Each row is a point. Any point is a mix of the corners, with weights that add up to 1. It lies inside the corners' shape when no weight is negative. Is each point inside? If not, which corners have a negative weight?
In the rows, 128 means zero.

Corners:
(1): [ 80 128 140]
(2): [194 183 137]
(3): [ 60  58 116]
(4): [124 175 100]
Points:
[ 97 130 135] -> inside
[ 92 132 137] -> inside
[129 160 105] -> outside (1)
[ 62  94 120] -> outside (2)
[112 114 123] -> inside
[ 76 117 112] -> outside (2)
[126 128 117] -> outside (1)
[124 137 121] -> inside
[153 174 136] -> outside (3)

Corners:
(1): [ 64  63 132 136  53 126 180 175]
(2): [119  91 168  77 139 112 156  85]
(3): [151 151  95 175 102 128 114  70]
(4): [182 182 177 143 123 150 143 169]
(5): [ 63  90 143  82  82 125 138 120]
(6): [110 108  54 128  79 141 146 103]
(7): [212 154 153  79 162  68  81 144]
(8): [141 182  76 153 150 105 121 122]
(9): [187 131  97 194 178 188  72 102]
Points:
[158 157 109 137 145 115 113 126] -> inside
[156 111 130 129 117 161 104 166] -> outside (2, 3, 8)
[130 145 101 146 122 118 131 126] -> inside
[121 115  99 132 109 116 128 112] -> outside (4)
[127 132  95 157 105 145 134  99] -> outside (7)
[118 108 132 113 102 114 135 139] -> inside
[137 123 142 119 131 122 124 117] -> outside (6)

Corners:
(1): [112 130 109  81 113 123 129 173 132  63  79 113]
(2): [171 155 117 113  46 137  43 152 105 150 113 113]
(3): [134 141 106 107 192 123 160 103  65 161 163  65]
(4): [141 112 133 103 109 164 137 127 170 180  97 134]
(5): [127  92  86 108  98 161  87 135 147 128 206 163]
(6): [200 133 134 143  96 144  77 138 173 166 185 131]
(7): [ 77 228 153  90 119 171 133 106 175 132 113  74]
(8): [181 134 111 172  86 155 187 144 117 152 134 129]
(9): [207 113  54 136 153 123 132 158 169 145  94 137]
(10): [ 95 140 131 119  98 175 130 178 163 142 141 169]
(11): [167 147  73 150 156 199 100 138 111  81 120 159]
(12): [169 144  99 126 107  85 114 127 167 137  53 135]
(13): [152 122 123  41 119 122 114 165 133 137 147 145]
Points:
[165 115 104 123 107 137 117 148 153 165 143 145] -> outside (1, 7, 11)
[159 124  78 108 134 114  99 153 116 113 105 140] -> outside (4, 6, 7, 8)
[148 123  99 112 107 122  99 122 166 149 117 118] -> outside (8, 10, 11, 13)
[173 139 106 150 135 141 158 113 145 150  87 106] -> outside (2, 5, 10, 13)
[135 143 130  99  99 137 112 137 144 146 140 122] -> outside (9, 11)

Corners:
(1): [133 108 155 123 145  91 120 119 159 107 135 106 115 137 144 132 158 100]
(2): [105 199 149 147 101  65 100 121 142 127  95 129 127 122  19  93 126 191]
(3): [110 114 122 148 134 150 150 124 134 152 113 156 169  81 138 121 118 120]
(4): [137 243 166 103  93 140 122 142 138 124 110 171 132 137 149  33 155 117]
(5): [155 142  32  65 131 117 137 174 110 142 216 109 183 131  76 142  53  95]
(6): [156 121 111 141 118 149 175 120  82 138 112 126 127 129  90 156 161 115]
(7): [130 133 148 143 112 121 119 110 116 126 134 126  51 136 142 106 154 104]
(8): [175 120 124  98 136 138 112 107 102 141 145  82 117 150 137 134 156 155]
(9): [121 120 109 129  84 133 100 186 135 145 105 124 174  88  97 116   7 149]
(10): [144 121 140 152 106 154 114  78 136 104 120 151 144 132 127 147 171  79]
(11): [133 121 129 152 120 132 122 114 137 123 118 125  75 139 136 159 167 120]
(12): [125 135 112 137 122 104 159 132  97 139 167 111 140 146 140 142 162 127]
(13): [125 116 133 113 147 141 120 158  93  94 159 152 154 118  83 146 153 121]
(14): [115 114 132  59  78 131 130 127 118 112 109 131 149 124 124 148 143 138]
(15): [ 99 105 102 130 141  66 131 176 150 124 123 144 162 135 104  72  64 114]
(16): [195 104 136 135 133 109 132 115 105  99 140 147 126 105 122 169 176 141]
(17): [130 113 155 132  96 119  96 138 148 139 110 160 119 125 112 139 144 112]
(18): [121 156 151 167 130 139  98 114 117 127  94 143  98 100 126 147 165  93]
(19): [122 135 149 135 138 124 148 136 117 128 130 158 143 133 129 146 106 125]
Points:
[141 127 127 125 119 123 132 137 118 117 137 141 132 127 122 136 140 110] -> outside (2, 3, 8)
[132 133 129 124 119 119 126 139 127 125 119 140 144 122 107 122 121 127] -> outside (7, 12)
[152 143 119 115 113 118 132 122 116 126 139 112 119 141 123 118 145 128] -> outside (3, 13, 17, 18, 19)
[117 138 131 136 112 121 116 131 139 125 113 140 129 120 102 118 128 116] -> outside (8, 12, 16, 19)
[132 143 136 124 119 121 124 126 125 123 126 139 127 128 116 124 148 120] -> outside (9)
[133 130 125 121 118 120 134 139 119 131 131 130 133 128 111 127 126 130] -> outside (10, 18)
[127 137 134 135 118 124 125 132 126 125 122 142 130 122 118 128 139 114] -> outside (8)
[128 130 125 122 117 120 116 144 128 128 121 135 136 114  99 120 118 131] -> outside (10, 12, 19)
[132  84 115 116 123 116 142 143 120 116 145 142 163 114 116 152 115 110] -> outside (2, 4, 8, 11, 18)

Corners:
(1): [ 99 161 106  94  93 121 136 104 137 121 110 111 137 116  86 139 132 198
 106 133]
(2): [ 99 163 132 138 107 153 135 117 108 130 126  69 123 179  98 147 102 180
 109 155]
(3): [110 173  78  88 145 131 134 128 117 171 123 105 166 126 108 110 120 135
 109 144]
(4): [115 110 173  37 138 104 152 115 247 135 142 133 156 166 103 129 123 173
 197 167]
(5): [ 82 177 177  79 162 126 141 139 124 171 107 118 167 149 142  71 122 155
 109 127]
(6): [110  79  85 152 147 112 158 128 137 123  94 175 136 117 114 151  92  94
 158  98]
(7): [ 85 150 161 100 113 183  95 152 149 171 114  79 169  95 106 119 119 157
  63 108]
(8): [101 167 136  69 132 102 132 152  92 216 136  99 108 174 168 103 118 161
 100 135]
(9): [ 98  43  80 208 135 110  88 145  87  85 144 115 122  87 141 128 126  61
 139 154]
(10): [ 91 151 165  67 104 129 188  75 113 192 109  83 204 119 104 121  72 190
 114 150]
(11): [103  68  81 223 156 113 129 116 155 130 157 156  85  96 171 150 148  61
 155 172]
(12): [112 164 175  61 114 128 154  90 151 139 138 111 162 148 122 187 111 182
 165 179]
(13): [110 163 146  89 160 175 132 181 121 150 148  64 131 111  81 117 124 213
  80  97]
(14): [168 131 145 165 149 146  78 109 140 113 190  97 124 104 129 104 154  81
 150 122]
(15): [164 115  74 199 166  62 107 136 139 108 164 160 170 112 161 128 138  85
 147 119]
(16): [168 102 102 195 145  92 121 126 119 118 169 131 143 127 137 130 170  72
 103 165]
(17): [ 99 134 175  74 127 107 171 123 175 155  72  94 157 125 109 134  91 173
 167 181]
(18): [131 205 123  93 124  99 135 119 156 103 127 131 163 101  86  95  88 164
  74 157]
(19): [155  65  90 179 153 140 121 123 144 131 143 170 116 130 203 121 141 101
 160 158]
(20): [159 128  82 206 115  74  93 148  86 140 195 172 141 122 146 108 156  57
 150 131]
(21): [150 102  90 208 173  92  88 113 109 133 151 188 144 111 131 143 137  96
 149 121]
Points:
[103 143 128 101 136 145 138 132 131 148 117 102 141 109 116 118 111 152
 100 137] -> outside (2, 4, 15, 20, 21)
[111 116 134 126 143 117 124 135 148 140 134 131 143 117 132 113 123 130
 136 132] -> outside (2, 3, 12, 16)
[129 120 116 142 134 123 127 122 132 137 139 132 138 130 141 128 129 129
 136 148] -> inside
[129  96 122 145 152 129 113 135 132 133 147 134 161 113 136 122 131 107
 143 122] -> outside (1, 2, 8, 11, 17, 18)

Corners:
(1): [ 80 148 132 106 160  39 197 118 104 171 125 121 134 128 108 141  71 144
 112 144]
(2): [155  93 104 104 145  92 137 145 132 198 100  98  86 140 105 153  77  88
 132 118]
(3): [131 152 113 134 104 136 110 120 137 126 168 180 174 130 120 168 164 119
 128 152]
(4): [115 121 143 207  90  96 112 122 101  61 113 138 192  93 135  71 122 105
 145 157]
(5): [161 174 112 171 112 123  42 128 129 109 152 163 126 140 117 145 123 145
 149 128]
(6): [115 115 190  92 137 120 134 103 147 118 134  99 148 119 103 116 126 111
 126 130]
(7): [122 136 172 122 107 102 161 169 110 139 114 102 151 113 142 145 100 128
 192 110]
(8): [ 77 163 134 185 112 124 111 201  81 138 150  95 160 149 119 187 118 113
 156 116]
(9): [116 114 124 146 105  87 141 101  61 119 135  66 145 144 123 139 117 125
 159  92]
(10): [100 107 142 106  68 110 125 178 124 121 129  82 123 123 153 137 125  89
 145 116]
(11): [ 67 111 101 155 118 108 139 124 149 127 140 162 108 114 164 146 116  56
  91  81]
(12): [152 108  81 104 109 122 126 177  50 118 101  62 169 106 129 142  51 108
 141 133]
(13): [157 121 114  93  88 158 164  82  87 120  75 113 127 101 110 110  66 155
  90 135]
(14): [153 158  88 160  95 152 133 149 112  93 143 123 165 155 156  93 119 147
 149 114]
(15): [ 84  81 156 106 158  54 131 158 119 132 132 113 149 175 105 137  79 151
 142 110]
(16): [156 138  98 132 145 161 110 142 183  97 140 135  94 139 134 150 137 118
 127 135]
(17): [ 77  84 127 151 187  83 167 158 159 176 207 128  83 105 132 185  94  87
 134 132]
(18): [151 134  75 146 107  98 160 129 151 113 116 108 164  75 120  97 125 148
 106 108]
(19): [156 132 157  91  99 128 122 115  72  88 112 148 156  74  86  94 154 136
 131 132]
(20): [114 102 161 163 140  98  72 154 156  46  64 110 179  99 200   7 153 134
 126 116]
(21): [ 63  87 128 134 124 122 112 144 136 130 172 133 176 119  64 134  98 151
 193 170]
Points:
[127 134 110 153 101 129 130 149 114 113 137 104 127 131 142 151 101 107
 135 108] -> outside (1, 2, 3, 19, 20, 21)
[121 125 130 139 115 123 122 145 123 116 134 115 145 124 127 133 119 118
 146 122] -> outside (1)
[109 126 115 134 121 106 148 143 129 119 126 115 144 116 145 126 107 112
 107 123] -> outside (2, 5, 7, 9, 19, 21)
[121 121 138 133 113 115 113 144 123 106 127 116 156 125 127 118 127 117
 147 118] -> outside (1, 13, 17)
[108 122 127 138 118 107 134 131 118 117 135 119 148 120 125 128 113 123
 133 121] -> outside (2)
[135 122 146 110 125  95 127 138  92 109 102 100 178 109  99 110 118 142
 150 136] -> outside (5, 10, 11, 13, 14, 17)
